Each row is a point. Any point is a mix of the corners, with weights that add up to 1. It lies inside the corners' shape when no weight is negative. Say inside or outside, and name the corners with a negative weight.

Corners:
(1): .63 -.28
(2): -.18 .27
(3): -.39 .03
Points:
-.33 .04 -> inside
.03 .19 -> outside (3)
.44 -.18 -> inside
-.15 .24 -> inside
-.13 .23 -> inside
-.07 -.16 -> outside (2)
-.16 .22 -> inside
.61 -.15 -> outside (3)

Corners:
(1): -.37 -.08 .13 .17 .39 -.06
(2): -.29 -.28 -.34 -.47 .22 -.24
(3): -.46 -.28 -.41 .07 -.21 -.02
(4): .43 .91 .59 -.04 -.09 -.15
(5): -.54 -.54 .22 -.21 -.25 .06
(6): .51 .36 .37 .10 .10 .27
(7): .10 -.52 -.22 -.11 .20 -.57
Points:
-.23 -.24 .19 -.13 -.10 .04 -> inside
.00 .06 .13 .05 -.01 -.07 -> outside (2)
-.05 .19 .13 .01 -.01 -.10 -> inside
-.02 .22 .03 -.04 -.21 .16 -> outside (1, 7)

Corners:
(1): .52 -.18 -.01 -.11 -.64 .30 .09 .15 .19 .37 .22
(2): .85 .14 -.09 -.11 .08 .16 .27 .02 .53 .72 .68
(3): -.59 -.21 -.27 -.28 .21 .32 .06 -.12 -.09 -.08 .10
(4): -.09 .01 -.02 -.48 .04 -.03 -.04 -.33 -.20 -.30 -.19
(5): -.14 .32 -.26 .06 .14 .06 -.46 -.19 -.14 -.02 .19
(6): .25 .46 .09 .04 -.71 -.14 .31 -.05 .36 -.37 -.46
(7): .33 -.02 .08 .08 -.28 -.49 .52 .33 .04 .21 -.49
(8): -.25 -.19 -.15 .22 -.06 -.20 -.44 .61 .06 -.65 .49
(9): -.62 -.27 -.38 -.20 .16 -.21 -.36 -.28 .27 -.31 .18
(10): -.48 -.59 -.19 .36 .15 -.01 -.31 -.60 -.34 -.58 .52
(11): .23 .13 .37 -.20 -.11 .24 .24 .05 .25 .60 .05
(12): .48 .21 -.07 .08 -.10 .11 .28 .22 .66 .27 -.20
Points:
.38 .18 .11 .03 -.29 -.01 .05 .35 .38 .31 .13 -> outside (3, 4, 10)
-.15 -.09 -.15 -.05 .00 -.06 -.15 -.03 .17 -.12 .20 -> inside
.06 -.11 -.01 .02 -.16 .14 .02 -.25 .05 -.26 .23 -> outside (5, 7, 9)
-.36 -.23 -.30 -.09 .17 .27 -.12 -.47 -.07 -.17 .31 -> outside (7, 8, 11)
-.09 -.14 -.19 -.08 -.13 .03 -.09 -.07 .18 -.34 .22 -> outside (5, 7, 11)
-.05 -.07 -.16 -.04 -.08 -.03 .00 .02 .03 -.12 .06 -> outside (11)

Corners:
(1): -.24 .52 -.01 .05 -.29 .35 -.06 -.10 -.12 .30 -.03 .23 -.15 .23 -.29 .06 .02 .12
(2): -.05 -.06 -.12 .17 .22 -.03 -.22 -.17 -.26 .13 -.14 .07 -.13 .06 -.94 .00 .22 .21
(3): -.06 -.02 -.04 -.22 .24 -.09 -.09 -.06 .01 .06 .10 .03 .14 -.35 -.03 .09 .13 .02
(4): -.14 .21 .08 .13 -.06 -.23 .03 -.07 -.01 .41 .13 .14 -.05 -.09 .16 .14 -.18 -.11
(5): .34 .16 -.12 -.02 -.10 -.23 -.12 -.24 -.02 -.22 -.01 -.89 .02 .25 -.12 .02 .01 -.23
(6): .04 .35 .11 -.16 .46 -.28 -.04 .10 .57 .20 -.31 .21 .29 .00 .27 .06 .06 -.03
(7): -.12 -.08 -.04 .25 .27 -.26 -.20 .06 -.19 .04 -.19 .06 -.11 -.22 .02 .29 .22 .05
(8): -.16 -.08 .23 .27 -.25 .16 .05 .03 -.09 .07 .02 .01 .10 .07 -.55 .14 .19 .28
(9): -.13 -.09 -.03 -.09 -.07 .09 .22 -.23 -.08 .02 -.19 .18 .04 .03 -.24 .14 -.07 .09
(10): -.16 -.04 .02 .02 -.21 -.13 .51 -.22 -.21 -.14 .13 -.02 .05 .17 -.59 -.12 .21 .15
(11): .19 -.08 -.35 .12 -.45 .04 .42 -.12 .01 -.04 .11 -.13 -.09 .09 -.79 .06 .10 .24
(12): -.17 -.01 .04 -.22 -.17 -.01 -.07 .06 .16 .32 -.02 .18 .12 .29 -.17 .01 .18 .12
(13): .26 .08 .01 -.13 .02 -.23 .04 -.06 -.02 -.20 .27 -.23 -.04 .16 .07 .11 -.16 -.25
(14): .09 -.12 .04 .11 .14 .14 .25 -.17 -.11 -.14 .19 -.66 -.14 .14 -.04 -.05 -.15 .07
(15): .42 .42 -.01 -.22 -.22 -.21 .12 .05 .07 .58 -.04 .21 .33 .16 .05 .17 .21 -.12
(16): .22 -.04 .08 .10 -.07 -.16 -.17 -.32 .38 .19 .06 .10 -.13 .00 .07 .21 .17 .05
(17): .18 -.05 -.05 .15 -.12 .05 -.08 -.11 .12 .11 .27 -.06 .35 .21 .12 -.15 .17 .03
(18): -.11 .08 -.10 -.09 .31 .04 .38 -.18 -.15 -.06 -.84 .25 .04 -.52 .20 -.04 .06 -.82
(19): .50 .23 .16 -.24 -.19 -.09 .03 -.05 -.02 .22 .04 .16 .00 .06 .10 -.31 -.14 .04
Points:
.12 .18 .02 -.02 -.10 -.14 .07 -.04 .09 .14 -.10 .08 .09 .03 .02 .03 .08 -.11 -> outside (2, 3, 9, 14)
.04 .11 -.01 -.03 -.08 .00 .07 -.12 -.01 .14 -.02 .05 .03 .09 -.24 .01 .05 .02 -> outside (7)
.11 .07 -.05 -.05 .05 -.06 -.04 -.10 .05 .09 -.07 -.02 .01 .02 -.11 .05 .08 -.04 -> outside (4, 8, 10)
.12 .07 .11 -.01 -.01 -.14 .01 -.01 .06 .25 .10 .09 .10 .16 -.02 .09 .08 .12 -> outside (1, 3, 5, 11, 18)
.12 .17 .07 -.09 -.09 -.12 .03 -.07 .04 .20 -.02 .13 .09 .03 .02 .04 .05 -.05 -> outside (2, 11, 14)
-.01 .04 .03 .01 .00 -.08 .07 -.11 -.01 .04 -.03 .01 -.03 .00 -.19 .05 .05 .03 -> outside (15, 17)

Corners:
(1): -.06 .19 .20 .02 .06 -.02 .01 .12 -.10 .31 .11 .40 .07 -.07 .66 -.36 .01 -.14 .11 .22
(2): .15 .05 -.23 .08 .43 .16 .05 .22 -.23 -.15 .14 .45 .17 .07 .11 .05 -.28 .00 .14 -.08
(3): .16 .26 .26 -.09 .25 .13 .29 -.51 .01 .02 .13 -.14 .15 -.02 -.05 -.02 -.19 .26 -.23 .01
(4): .40 -.21 .06 .09 -.07 -.15 -.32 .28 .20 -.11 -.01 -.17 -.08 .10 -.02 -.10 -.18 .14 .27 .16
(5): -.01 .03 -.23 .14 -.19 -.20 -.19 -.08 .06 .09 -.01 .07 .14 -.32 -.07 -.26 .16 .18 -.82 -.16
(6): .44 .17 .07 -.04 -.11 -.10 .94 .46 -.28 .07 -.10 -.27 -.30 .11 .02 .05 -.09 .18 .12 -.07
(7): -.19 -.22 -.14 .26 -.17 -.27 -.27 .22 -.16 -.20 .25 -.11 -.08 -.14 -.03 -.18 -.11 -.23 .22 -.05
(8): -.28 -.23 -.21 .63 .03 .09 -.36 -.48 .07 .04 .16 -.10 .11 .19 .05 -.30 .08 -.12 -.04 -.18
(9): -.13 -.14 .33 .06 -.23 -.20 -.05 .25 -.18 -.13 -.59 -.09 -.60 -.10 -.03 .14 .06 -.09 .17 -.09
(10): .09 .16 .01 .19 .33 -.04 -.15 .24 -.14 -.24 -.75 -.02 -.35 .00 .05 .05 .13 -.15 .28 .18
(11): -.26 -.05 -.33 .08 -.15 .01 -.17 -.12 -.04 -.07 .12 .01 -.02 -.19 .21 .16 -.19 .06 .20 .08
(12): -.07 -.29 -.11 -.05 .90 .19 .00 .07 -.16 .15 .16 -.20 .01 -.16 -.15 -.03 .27 .03 .29 .05
(13): .04 .16 -.13 .42 .38 .23 -.18 .18 -.12 .24 .10 .36 -.01 -.27 .27 .01 .06 -.16 .10 -.13
(14): .13 .25 .14 -.10 -.09 .00 .12 .07 -.21 .02 -.01 .18 -.19 -.30 -.12 -.01 .11 -.02 .08 -.01
(15): .45 .07 -.03 -.04 .09 .09 -.20 -.15 -.17 .63 .32 -.06 .23 -.01 .14 .05 -.25 -.06 .16 -.14
(16): -.10 .21 -.08 .29 .13 .00 -.03 .23 -.07 .05 -.15 -.18 -.09 .09 -.15 -.01 .17 .09 -.45 .18
(17): -.04 .05 -.22 -.01 -.10 -.22 -.27 .07 .06 -.03 .24 .00 -.17 -.04 -.24 -.03 -.21 .28 .31 -.17
(18): -.23 -.07 -.11 .11 -.02 .21 .06 .10 .12 .14 .16 .08 .19 -.13 -.06 -.17 -.11 -.02 .25 -.05
(19): -.24 -.27 -.16 .12 -.24 -.66 -.39 -.28 -.04 -.01 .29 -.04 -.02 -.27 -.36 -.21 -.23 .18 .23 .39
(20): -.17 -.17 -.01 .07 -.12 .00 .06 -.03 .29 .05 .11 -.26 -.56 -.07 -.17 -.12 .04 -.05 -.19 -.15
(21): -.41 -.02 .14 .25 -.26 -.49 .30 .28 .06 .22 .02 .48 .08 -.05 .03 .16 .02 -.07 .09 .40
Points:
.01 -.02 .00 .11 .14 -.03 .02 .11 -.05 .08 .02 -.01 -.07 -.06 -.03 -.06 .02 .01 .07 .02 -> outside (11)
.05 .02 -.05 .13 .05 .05 .00 -.07 .00 .17 .19 -.10 -.01 -.08 .04 -.16 .00 .03 -.13 -.03 -> outside (2, 9, 10, 17, 21)
-.17 -.05 -.05 .20 .08 -.09 .00 .15 -.10 .11 -.02 .05 -.13 -.03 .05 .00 .00 -.07 .17 .05 -> outside (3, 4, 5, 14)
-.14 .02 -.06 .18 -.04 -.14 -.05 .10 -.06 .11 -.03 .04 -.11 -.14 -.02 -.05 .08 -.02 -.04 .03 -> outside (2, 3, 4)
.15 .01 .00 -.10 -.03 -.12 .05 -.07 .03 .24 .15 -.06 .03 -.14 -.04 -.08 -.09 .14 .07 .08 -> outside (2, 7, 8, 9, 13, 16)

Corners:
(1): -.05 -.04 .29 .19 -.29 -.10 -.24 -.55 -.21 .43 -.25 -.19 .09 .46 .26 .01 -.66 -.05 .40 -.14
(2): .33 .42 -.15 .19 .31 .15 .08 -.19 -.23 .71 .56 -.05 .10 -.01 .31 -.11 .21 -.09 -.22 .05
(3): -.03 -.23 .38 .04 -.33 -.03 -.32 -.25 -.16 .08 -.12 .15 .10 -.15 -.09 .16 .28 -.03 .69 -.04
(4): .02 -.24 .11 -.08 -.09 .04 .00 -.09 .32 -.14 -.26 .17 .45 .37 -.43 .21 .40 .09 -.29 -.25
(5): -.72 .23 .32 .04 -.58 -.51 -.45 .17 .31 .35 .08 -.09 .27 .01 .12 -.17 -.31 .34 .12 -.32
(6): .22 -.18 .07 -.22 .21 -.15 .32 .13 -.01 -.70 .04 .45 -.62 -.29 -.22 .03 .46 .13 .52 -.07
(7): .00 .20 -.35 -.32 .00 .35 -.45 .00 .26 .02 -.21 .04 .18 -.23 -.23 -.40 -.44 .18 .26 -.24
(8): .12 .09 -.03 -.34 .07 -.34 -.01 -.21 .15 .10 .31 -.50 -.02 -.15 .16 .24 .06 .25 .06 -.03
(9): -.05 -.94 .41 .03 -.09 .16 .10 -.70 -.49 .21 -.20 .44 -.36 .18 -.04 -.38 -.03 .00 .41 .29
(10): .30 -.13 -.14 -.28 -.10 -.27 .36 -.27 .48 .05 -.23 .18 -.22 -.04 -.30 -.30 .19 -.08 .08 -.15
(11): -.17 -.23 .27 .32 -.12 .26 .25 -.44 -.18 .09 -.19 -.17 -.07 -.14 -.37 -.37 -.04 -.03 .25 -.09
(12): -.25 .21 .01 -.10 .70 -.23 -.04 -.52 -.02 .13 .28 .05 -.29 -.48 .01 -.29 .03 -.14 -.20 -.03
(13): .11 -.10 -.29 .38 -.58 .07 .40 .02 .35 .04 .07 .20 .00 -.61 .41 .08 .40 -.51 .32 .23
(14): -.66 .40 .26 -.50 -.17 -.30 .27 -.17 -.07 .31 .03 .19 -.23 -.36 .23 .21 -.44 -.22 .08 .19
(15): .72 -.05 -.03 -.06 -.17 .52 .24 .32 -.07 -.04 .53 -.20 -.04 -.37 .20 -.08 -.28 -.27 .32 -.23
(16): .15 -.45 .22 .34 -.43 .12 -.37 .11 -.09 .38 -.56 .22 -.50 -.08 .21 .26 -.10 .20 .39 .30
(17): -.92 -.18 .00 -.36 .08 -.19 -.31 -.16 .06 .08 -.17 .03 -.05 .37 -.40 .37 -.58 -.06 .39 -.22
(18): .04 .45 -.33 -.14 .29 -.31 -.09 .42 .36 .17 -.03 -.04 -.16 -.48 -.14 .14 .15 -.30 -.04 .55
(19): .15 .01 -.32 -.05 -.04 .21 -.40 -.42 -.15 .27 -.04 -.37 .12 -.01 .02 -.57 .00 -.03 -.30 -.28
(20): -.11 .33 .13 -.10 .34 .02 .31 -.13 .38 .26 .59 -.39 -.33 -.22 .28 -.17 .08 -.53 .19 .16
(21): -.21 -.34 -.04 .05 -.34 -.12 -.22 .08 .22 .34 -.65 .00 .36 .26 .27 .10 .06 -.14 .20 -.42
Points:
-.06 -.06 .07 -.01 -.04 -.06 .03 -.21 .01 .20 .02 .01 -.08 -.06 .04 -.03 .02 -.11 .13 -.01 -> outside (7)
-.09 -.08 .03 -.06 -.07 -.11 -.05 -.11 .09 .18 -.09 -.02 -.01 -.06 .07 -.01 .00 -.05 .15 -.06 -> inside
-.06 -.10 .05 -.02 -.07 .00 -.03 -.16 .06 .15 -.10 .07 -.05 -.06 -.02 -.08 -.02 -.09 .16 -.04 -> outside (8)
-.18 .00 -.03 -.15 -.24 -.04 -.31 .03 .17 .17 -.30 -.14 .21 .06 -.22 .08 -.28 .03 .13 -.16 -> outside (2, 6, 9, 12, 13, 20)
